Each wall is flat, endless, passes through zero and stands at right angles to its row. A trip goes straight from one point to another. Which walls does it cross, in order?

Walls:
(1): [ 11 -14 -10]
(2): [ 31  28 -51]
(3): [35 34 -7]
(4): [ 2 32 15]
Trips:
[-13   7 -21] to [-17   7  11] -> 4, 2
[-1 -3 23] to [-11 -22  38] -> 4
[-12   7  60] to [  3 -13  -1] -> 4, 1
[-23   4  13] to [ -1   9 -26] -> 2, 3, 4, 1
[-39 -20   1] to [-3 -2 13] -> 4
[ -9 -19  12] to [40  5  4] -> 3, 2, 4
[23 -1 10] to [-8  2  3] -> 2, 1, 3

Walls:
(1): [ 44 -20 -32 -10 -13  -3  -8  13  24]
(2): [ 22 -27 -15   6  -2 -39 -43  35  19]
(3): [35 15 15 -3 19 -9 11  7  9]
(4): [-18 -13 -12  23   8 -10  10   0  16]
(5): [14 13  6 47  6 31 13  7 -5]
Trips:
[ 60  -3  17 -19 -14  10 -12 -22  -3] to [-11 -10 -35  21  18 -18   2  16   8] -> 5, 4, 3
[ 21 -21   8 -24 -30   1 -38 -13   1] to [ 27 -15  11 -11  21 -29 -27  11   3] -> 3
[  1  27   4 -38 -24 -18  -2  -8  32] to [  5 -19  12 -12  -4 -22   7  -9  17] -> 4
[  3  19 -19 -38   4 -29  -4  21  -9] to [ 15 -21 -43 -21  20 -16  -6  -8   5] -> 4
[ -4 -29  12  34 -31  -8 -36  23  -9] to [-14 -12  -3 -28  -7  14  16  33 -30] -> 4, 5, 1, 2
[ -5  24 -11  16  22  15  14 -19 -10] to [-19 -11  14   2   9  -1  45  11  22] -> none
[ 13 -19 -31  40 -30  -6  33 -15   4] to [ -4 -37  -8  13   5  -7   8 -17  18] -> 2, 5

Walls:
(1): [-34   4   0   0 -19 -15  -8 -24  -8  36  21  17 -14   6  16  -2   7  18]
(2): [ -1  -6   8 -29  29 -30   6 -15  21  13 -15  -6   3 -13  10  14 -18  -9]
(3): [ 12  12  -6  12  51  -9   6 -48  18   7   1   2  -4  13  11  10  14  13]
(4): [ 44   8   9  16 -45  32  -3  -9   1   3 -12 -16  -7 -60  25  -4  15 -11]
Trips:
[-36   3  -4  -6  -8 -21   4  21  17 -33   3  39 -18   9  21 -12   7  -9] to [ 14  -8  22 -18 -17   6   8  11  -5   2  37 -23 -32  -6   2 -41 -19   5] -> 4
[  1 -23  17  13  -3   3 -27  -9   9  11   3  11  27 -22   6   3 -26 -50] to [-15 -12  51  27  -2  -8 -32  27  17 -42 -39   2 -20  -1 -10 -12 -12 -13] -> 2
[  5  13   6   7  -1 -25  39   6  30 -23 -11 -14  -5  14   6 -21  15 -10] to [ 18   8  12  11  -8   4  -5  21  26 -10  -7  23 -18 -15 -29  10   0 -25] -> 4, 3, 2
[ -8 -27  21  32 -38   2   7 -12 -18  -6 -27   0  -4   8  32  12  52  18] to [ 11   2  50 -30  -3  38   0  17  26 -35   0  19  13  -9  -1  23  40 -11] -> 1
[ 23  35 -12   6 -36  19 -10  -9 -38   6 -10  35   6  -8   6 -15  33  12] to [-14   7  -1 -11   3   7  -5  41  21   0  13  42   4  13  17 -13   0 -11] -> 4

Walls:
(1): [ -5 -11  -7   4  10   5 -11 -12  -3  23  13   9 -24 -12  20 -18 -12  10
   0  -6  -7 -19  15  11  -6  27  18   0  10   8 -16   2 -18   6  -2  -6
  15   5   2   9   7   1 -13 -11  -1  15  16 -15]
(2): [-37 -13  11   3 -14   1  10   2   4   0 -20   4   2 -15   1  14 -21  10
  27  41  19   1 -15   8  22  -6  -5  -6 -10 -14  -9  -8  18   0   5  27
   8  29 -12 -20  -6   5  12  -6   1  -8   5  23]
(3): [ 13   8 -13   8   2  -6   8  -8   6 -19 -12   9   5  12  28   2   8  -2
 -23  11 -18  -1   6 -18  36   6  26 -19  10  -7  12   2  -3   2   9   3
  -8  18  -5   5   0  -1  24 -26  -8   1   4 -21]
Trips:
[  8   9 -12   5  18   5 -10  23  10   3  -9 -25 -23  -9 -19  -7 -12  29
  10   8  12  -9  19   3   2   8  -3   0 -14  -3   2  11 -14   4   7  19
 -15   3  29  16  -7  17  10   3  -2   3  13   7] to [ 19 -14   7  -9   6   8  11   4 -23  -1   0 -10  -5  10  -3 -21   5  20
 -19  -4  -6  41   3   3  -7 -40  19 -36  10 -12  -2 -24  -4 -20   1  33
   7  -2  22 -14 -13  -4  23   3 -16  -9  -2   7] -> 1, 3
[ 17 -13  -4  33   0   2 -12 -11  -2  -6 -16  -6  -2  -4 -12  23   5 -17
 -18   0  -3  12  35  -7  11  10   9   0   3 -18  -6  26  11   8  -5  27
   9 -25 -23   8   3   0 -12 -20  26  -3  16 -18] to [ 15  -7   6   4   8  -7   3  24   5  10   6  -6 -15  -8  -4  -7 -13  14
 -16 -26   2 -17  14  -2  18   8  26   1   3   5  -9  19 -12 -32  -4  17
  -4  19  -8 -19  -8   0   2 -28  14   6   4 -11] -> none
[-12   0   6   6 -54 -19  -1 -16  17  -7   6  -2  -2 -15   4  -5  17 -14
  -3 -17  11   1  11  19  -4  18  -9   5  -5  20  -6  -9  15  -9  15 -14
  -2   3  -3  -4 -18  -1  -3 -15   9  -7  21  -1] to [ -9 -23   9  17  10  14   1 -25 -11  -4  -9  -8   1   8  12  13   8  -8
  11  -3  -8   7  -1  11 -16 -43 -55  13   3   1  40 -13  -4 -15  15   5
   6  16 -14 -10  -8   2   6  -2   2   5  -2 -17] -> 1
[  5   1  12   6  -6  -2   3 -19  23  15  -3  21   2  25 -26  -5   5  -9
  -3   3   1 -10 -25  -3  33  -5  21  -8 -17  -5  -8  -7  -4  -9  18  -4
 -10   2  38   2  14 -13   6  48  15   1  -9 -17] to [ -7   0 -25 -17 -14  -2  12  17 -20 -12 -20  17  13   3  12 -14  -1  10
   8   7  -5 -12 -25  16   4 -20  20  -3  -7  -8 -30  -6  -5  -7  11  -8
   7  18  15  31  10  -1 -25   7 -10  -3 -13 -18] -> 2, 1
[ 17  12  -4  -7  -1  -5  -3   4 -12  -1   3  11  28   2  18   3   4  -2
  14   4   9 -41 -13  20 -14  -9   1  -6  17  23   5   5 -20  12 -18  14
   4   5 -11 -20 -18 -10 -33 -13 -16  -7 -12   3] to [  4  22 -13  14   9 -30  23 -27 -13  18   6  32  12 -48  -8   7  17 -38
 -20   1 -16 -11  -4   5  -7  13  -1 -12 -19  12  -7 -10  -1 -21 -15  -7
  -8 -14  -4  13   0  17   0  16 -22  -1 -13  -9] -> 3
[ -3  -6  -5   7  -5   5  21  -4  -5  -9   4   2  13 -12   8   9  27   1
  -4 -14  34   0  -5 -13  -2  -3  -5  25 -12   1   3 -21  24  13   8  32
   1   7  11 -22 -12  20  -8   3  10  -8 -16 -13] to [ 13  -6  -4 -19  25  -5 -14  20  -7  16 -20  10   6  -2   9  -1   9 -31
 -14 -11  18  14   4  -1  22 -20 -18 -15   3 -11 -10 -14 -10  -3   8  -5
 -11  -9  11  -2  -8 -13 -21  10  -6  18 -22   0] -> 2
[ 10 -22  16 -50  -1  -1 -19 -19   8  28   9  -2  -9   3  -2   2  -3   7
  -3  -7   7   3   1   1  -4  10  15  27 -15  -8  12  28   7 -12 -18  15
  17  14 -17  -6  37  -4   2  23  12  31  15 -21] to [ -3  23  27 -13  -8  -8 -13   4   5  -5   1  13   7 -16  -6  13  -2   8
 -23   8  -1   0 -13  -2 -23   9  -5  15 -22   1  -6  -9  11   8 -14 -37
 -19   2  19  -1   2 -15 -17  -7  15   1  -2  -2] -> 1
[ -1  17   2 -13 -16   2   1   8 -30   4  18 -14   7 -14  13 -17  -8   0
  24 -26 -14   7  30   9  -9   8   5  24  -8  33  15  13  -9   2 -12 -19
 -14   1  -8  19   3  11 -12  -4   6   4  17  36] to [  6  -2  -6 -31   8   5 -16  -9  17   1 -16  34  36   1  -8 -21   2   8
   0 -23  12  19  18   4  36   9  -8 -15  15  13   5  -7  -3  17  20   5
   5  10   8 -15   6  11  14  -7   1  -4 -21   9] -> 3, 1, 2
[  6  -3 -18  10  11   7  26 -11   9  16 -22 -18 -15   2 -10  -3  34 -28
   4   4  -3  -7 -11  -8  -7  18   9 -22  12 -41  17 -13   3  -6 -10   8
  -6   0  21  -8   8 -19  -2   8   1  31 -15 -14] to [ -1 -13   1   6   0   5  -5  14 -10 -22   3  23  17 -13   7   3   3  -5
  -6  -7 -12   9  25   7   3 -16   1 -25  14   5  11  15  14 -10   4  -3
  11  -9  15  19 -11  -2   4  -7  -4  -2 -17  18] -> none
